Rows are points. Each copy is the shape, with its points in the same order, turned, moved and blurred by noise. Is it also mirrored, or only turned?

Shape (8 x 3)
[[ 30  17  20]
 [ 31  23  82]
 [  4  15 -34]
 [ -9 -53 -10]
 [-47 -48 -17]
 [ -4 -15 -15]
 [-31 -15 -34]
 [-16  29 -51]]
Copy 1 (8 x 3)
[[ 22  15  13]
 [ 22  67  53]
 [ 12  -9 -40]
 [-61  -7 -12]
 [-68  12 -46]
 [-22   2 -20]
 [-31   0 -58]
 [ 16  -3 -68]]
Copy 1 is: only turned
Copy 2 (8 x 3)
[[-43  15   6]
 [-78   5  62]
 [  1  -2 -38]
 [ 32  33  16]
 [ 62   9  17]
 [ 16   9  -3]
 [ 40  -5 -17]
 [ 11 -27 -46]]
Copy 2 is: only turned
Copy 3 (8 x 3)
[[  9 -54 -14]
 [  1 -95  31]
 [ 21  13 -29]
 [-56  16 -10]
 [-48  39  25]
 [-12  -8  -8]
 [ -7  32  -3]
 [ 36  30 -21]]
Copy 3 is: only turned

Shape (12 x 6)
[[ 44  20   5   6 -46   3]
 [ 32   8 -39   3 -36 -35]
 [ 18  32  12  29  26  30]
 [ -3  25  25   1   1  -9]
 [ 36   9  -5 -49 -44 -45]
 [-31   0 -65   8 -62  24]
 [  7 -29  42   8 -13  12]
 [-66  43  20  -4 -43   5]
 [ 28  -5  21 -54  43 -47]
 [ 32  31  59  21  48  54]
 [ 29 -26 -24  22  57 -59]
 [-48   0 -23   9 -12 -39]]
Copy 1 (12 x 6)
[[-10 -15  43 -17 -45  31]
 [-29 -37  -9  -8 -42  53]
 [ 48   3  13  -4   7   4]
 [  4 -20   9   3 -14 -24]
 [-44 -44  -5 -36 -79  17]
 [-60  40 -16   3  -5  74]
 [-22 -11  32 -35  23 -16]
 [-38  44   3  38 -21 -24]
 [ 10 -50 -35 -53 -50 -41]
 [ 84  11  44 -30   9 -22]
 [ 10 -92 -54 -29  12  11]
 [-55  -8 -48  25   3  -2]]
Copy 1 is: only turned
Copy 2 (12 x 6)
[[ 28  -4  30  32 -13 -48]
 [ 24 -42   4  29 -10   0]
 [-35  25  51  25  10   1]
 [-35   2  10  42   6 -31]
 [ 35 -42 -25  55   9 -42]
 [ 33  21 -18  44 -69  25]
 [-10  37   1  -7   3 -54]
 [-50  27 -25  73 -49 -20]
 [-15 -20 -23  23  77 -29]
 [-43  60  80  21  42 -27]
 [-21 -47   0 -45  45  19]
 [-32 -16 -48  17 -33   9]]
Copy 2 is: only turned
Copy 3 (12 x 6)
[[-10   8 -37  24  -9  50]
 [ -7  -6  -4  60   2  14]
 [ 11  62  -9 -23 -19  14]
 [-15  11   7 -22 -19  23]
 [-26 -29  16  42  15  59]
 [-12 -11 -57  22  43 -42]
 [ 28 -14 -24 -36 -16  38]
 [-57 -15 -23 -49  -1 -19]
 [ 16  -4  76  -8   2  59]
 [ 30  78  -8 -67 -31  54]
 [ 58   7  64  32 -34   0]
 [-12 -27  18  -3  -6 -36]]
Copy 3 is: mirrored

Shape (13 x 8)
[[ 40  -2  -4 -38   8  11  18  13]
 [ 23 -11 -24  12  -1 -20  -1  17]
 [ -9  18  -4  21   5  46  -8   0]
 [ 21  19  -6 -20  14 -25  -4   8]
 [ -1  18  -1  13  17  52 -24  20]
 [  9  -5  -2  -6 -27 -13  14   0]
 [-11  22   1  -5 -49  10 -41  14]
 [ -4  13 -12  23 -14  31 -10  18]
 [ 11  -4   3  13 -37   1 -14 -95]
 [  4  19 -10  -4  -6  -5  12  16]
 [  2 -38 -14   0   9 -13  -5  17]
 [ -8 -14  -1  17  18   8  17  15]
 [-12  13 -30  -3  11  41  19 -16]]
Copy 1 (13 x 8)
[[-22  15 -20 -26   5  -8  34 -23]
 [ -6  34 -21   9  -9  12  -1  11]
 [ 10   4  40 -13  -4  33  -7 -20]
 [ 15  23 -32  -3  17  -4   7 -17]
 [  4   4  35   2  -3  42   1 -43]
 [ -9   3 -19 -18  -6  -6 -13  12]
 [-11 -13 -11 -10   6  28 -60 -28]
 [  0   5  17  -9 -12  41 -17 -11]
 [  5  37  40 -43   7 -52 -66  11]
 [ 10   4 -20 -16   4  19   2   0]
 [-20  14  -6  31  -1  -2   7  12]
 [  8  -1  14  10 -12  11  19   9]
 [  2  10  38 -32  24  24  12   5]]
Copy 1 is: only turned
Copy 2 (13 x 8)
[[ 19 -27 -37 -17  -7  24 -23 -28]
 [-23 -16   5 -26 -19  -5 -16 -13]
 [-14 -16  -7  24  28   1  30 -10]
 [ 14 -35  -6 -26   2  -9 -26   1]
 [ -1 -31  -9  11  18   5  48 -10]
 [-10  -1   9 -11   5  19 -34  -9]
 [-14 -28  37 -12  38  43   5  14]
 [-18 -19  14   8  18  10  23 -17]
 [-46   5 -18  46  23  23 -52  56]
 [  0 -22   7 -14  15  -3 -17 -22]
 [-15  15  -9 -37 -17   2   1  -3]
 [ -1  12  -7  -5  -2 -16   7 -19]
 [-22 -12 -38   9  41  -6   2 -26]]
Copy 2 is: mirrored
Copy 3 (13 x 8)
[[  2 -11 -39 -18  -6 -16  36  -6]
 [ 18 -46   4   8 -22  -1  17  -3]
 [-12  -1  -3  50  11  22  31  16]
 [  9 -19 -12   3   6 -34   6 -15]
 [  7  -2 -17  49  27  28  42   4]
 [-17 -13   8  -6 -26  -5  11 -19]
 [ -2   5  12  51 -18  14  19 -54]
 [ -4 -15   6  46  -3  25  35  -6]
 [-38  24 -11  36 -66   5 -53  16]
 [-10 -22   9  11  -1 -13  30 -14]
 [ 31 -20  14 -12 -10  12  14   5]
 [  3 -23  15   1  15  17  19  21]
 [-16   6  -1  34  -8  -7  43  37]]
Copy 3 is: only turned
Copy 4 (13 x 8)
[[ 17  15  26  -2   5 -55  14 -14]
 [-14 -22  18 -10   5  -5  13 -37]
 [ -9  -9 -14 -19 -10 -13  -9  39]
 [ 17 -14  17  21  22 -18  14 -16]
 [  6 -19 -17 -18 -19 -15   7  43]
 [-16   7   2   7   2 -17  -7 -33]
 [  1 -36 -44  10 -17 -29 -30 -18]
 [-17 -26 -14 -11 -15 -16  -5  12]
 [ -1  33 -29 -38  52  16 -66 -24]
 [-13 -11   8  19   4 -18   2 -11]
 [  6  -4  17 -13 -21   7  12 -35]
 [-13   5  15  -6 -16   9  21   6]
 [ -8   3  27 -11  -2 -15 -29  37]]
Copy 4 is: only turned

Shape (16 x 11)
[[-13  26   5 -18 -50  11  48 -27  15   4  11]
 [ 17 -36 -65  35  32 -23   1 -27 -14 -28  15]
 [ 13  36   2   1  28 -33 -59 -47 -18  -1   7]
 [ 29 -16 -24  42  55 -20   4   9 -19  -9  49]
 [-13 -10  -6  22  20  26 -40 -32  -4  20   2]
 [-45  -9  19  -8 -10 -25  45  -5  18  17  11]
 [-18  11  12 -36 -45  -2  52 -30  24   4   5]
 [-20  28 -20 -13  17  -5 -57   6 -21 -21  19]
 [  2 -13  -3  18  -4 -40 -69 -13  17 -16  15]
 [  1 -11  13 -41 -42 -14  50  19   1  37 -34]
 [-10  15 -22  51 -10 -33 -51 -10 -39  13  24]
 [-21  42  -8  -6 -23 -19  35  -4  41  31 -33]
 [-17 -32 -64  40  45 -26  -5   5 -30 -28  13]
 [-16  11  39   6 -30   4  72  -3  15 -25 -35]
 [-24 -31 -27  20  34 -51  13 -19 -48   0  -2]
 [-16  14 -16  13  29 -20 -35 -22  10   1  25]]
Copy 1 (16 x 11)
[[  3  40  -1  15 -25 -26  45   6  39  -5  10]
 [-14  29  64  -9   2  12 -28  33 -40 -36 -46]
 [-63  31   6 -49 -23  35 -22  17  12  26 -49]
 [ -5  19   8  -9 -23  36 -54  34 -44 -45 -25]
 [-37   3   7 -23 -10  -2  -6  -3 -35  35 -17]
 [ -3  24 -28  49 -18 -16  23 -14  10 -16 -30]
 [ -3  45 -15  23 -14 -40  48  15  42  -4  -3]
 [-31 -28  12 -36 -21   4 -34   8  24  16 -40]
 [-59   6   1 -52  25   5 -21  -7   2 -21 -44]
 [ 47  52 -37  28  24 -26  16   0  33  20 -22]
 [-16  15  24 -59 -20  35 -18 -40  -6 -16 -37]
 [-14  59  -2  50  -2  -5   4 -27  49  18   3]
 [  0  -1  60   2  -7  22 -41  11 -36 -35 -60]
 [ 16  23 -10  54  12  14  64  15  31   0   2]
 [  8  30  24   7 -15  26 -11   4 -29 -17 -90]
 [-52  13   7 -15 -24   7 -28  -3  -7  -6 -32]]
Copy 1 is: mirrored
Copy 2 (16 x 11)
[[  1  17 -10 -48  -8   4 -13  -6 -36 -28   3]
 [ 16  17  16  76 -10  10  54 -49   2 -11 -14]
 [ 30 -21  43  -1  26  20  39 -16  33  46 -15]
 [ 29  -1  -1  57 -53  34  52 -29  38  -4 -13]
 [ -8  13  14  19  -6 -19  26  -5  20  51   8]
 [-35   9   4 -21 -18   7 -24 -13  22 -40 -13]
 [-15  18   7 -49  -1   8 -16   5 -31 -38  -9]
 [ 28 -41  12  30  13   9  -9 -13  12  47 -11]
 [ 13 -47  26  32  24 -26  36  -4  39   2   6]
 [ -9  36 -20 -26   4  -6 -26  43  -2 -46 -51]
 [ 27 -24 -28  15  20 -17  41 -48  41  30 -14]
 [ 21  37  25 -40  -3 -27 -41 -10   9 -31 -27]
 [ 12   9   1  95 -10  12  19 -59  21  -3 -16]
 [  9  53 -11 -25   5  26 -35  14   5 -54  29]
 [-17  18  -4  49  18  30  25 -47  38 -13 -41]
 [ 12 -20  34  18 -11  -2  17 -30  31  25  -6]]
Copy 2 is: only turned
Copy 3 (16 x 11)
[[ 40  -4  44 -19  24  30 -12  -1  -1  -2 -45]
 [ -9 -34 -28 -20   6   9   7  24   4 -35  70]
 [ 17 -22   3  26 -63   9  43  -6  31 -23  19]
 [  6  -2 -43 -24   0  22  16 -24   2   7  79]
 [ -6 -19   2  12 -18 -27  11  19  36  27  13]
 [-16  28  48 -15  15  32 -17 -17  -2   0 -16]
 [ 20  -6  60 -19  19  43 -12   2 -13  -5 -47]
 [  0  19 -23   0 -34   6  61  16  25 -10  -2]
 [-29 -22 -36   2 -46  -6  21 -13  19 -31 -11]
 [ -8   0  55   6  58  11  22 -32 -43  -5 -44]
 [  4   3 -48  28  -7  -7  18 -19  54 -32  15]
 [ 18   6  63 -33  23 -14  19 -35  11 -28 -32]
 [-27  13 -33 -19  13   0  20  25  13 -28  74]
 [ 31  27  54 -15  20  -6 -31  -6 -59 -13 -27]
 [-27  15   6  22  15  18   9   6   3 -39  61]
 [ -6  -4  -2 -11 -37   4  25  -4  37  -8  20]]
Copy 3 is: mirrored
Copy 4 (16 x 11)
[[ 23 -45  -4 -33  23 -17   2 -41 -32  25  25]
 [-31  26 -22   2 -62 -26  31  11 -18 -36  -1]
 [ 17  37  11  42 -34  23 -25 -30  21  -4  10]
 [ -5  28 -71  13 -45 -12  -5  34 -12 -22 -12]
 [-22  40  -4 -16   2   1 -19 -10  28 -14  30]
 [ 22 -52  -9 -38   3  -5 -22  22 -20  -4  43]
 [ 25 -64  13 -38  14 -28  -8 -27 -22  16  22]
 [-16  30  16  16 -10  43 -17  10  -7  19 -17]
 [-20  34  27  35 -10  -3 -43   5 -23 -34   9]
 [  0 -80   2   3  27 -39   5  14   7  36  40]
 [-26  47 -17  36 -27  17 -25  -5 -33   9  44]
 [ 10 -68  -1   2  31  22  15 -19  -7 -10  48]
 [-39  33 -21  -5 -59   6  30  49 -23 -27   8]
 [ 59 -40  -3 -30  45 -31  36  10 -23   7  46]
 [ -4   9 -13   0 -72  -6  11  39  -5  -2  50]
 [ -9  21  -7   4 -24  28 -26  -3  -4 -28   7]]
Copy 4 is: only turned
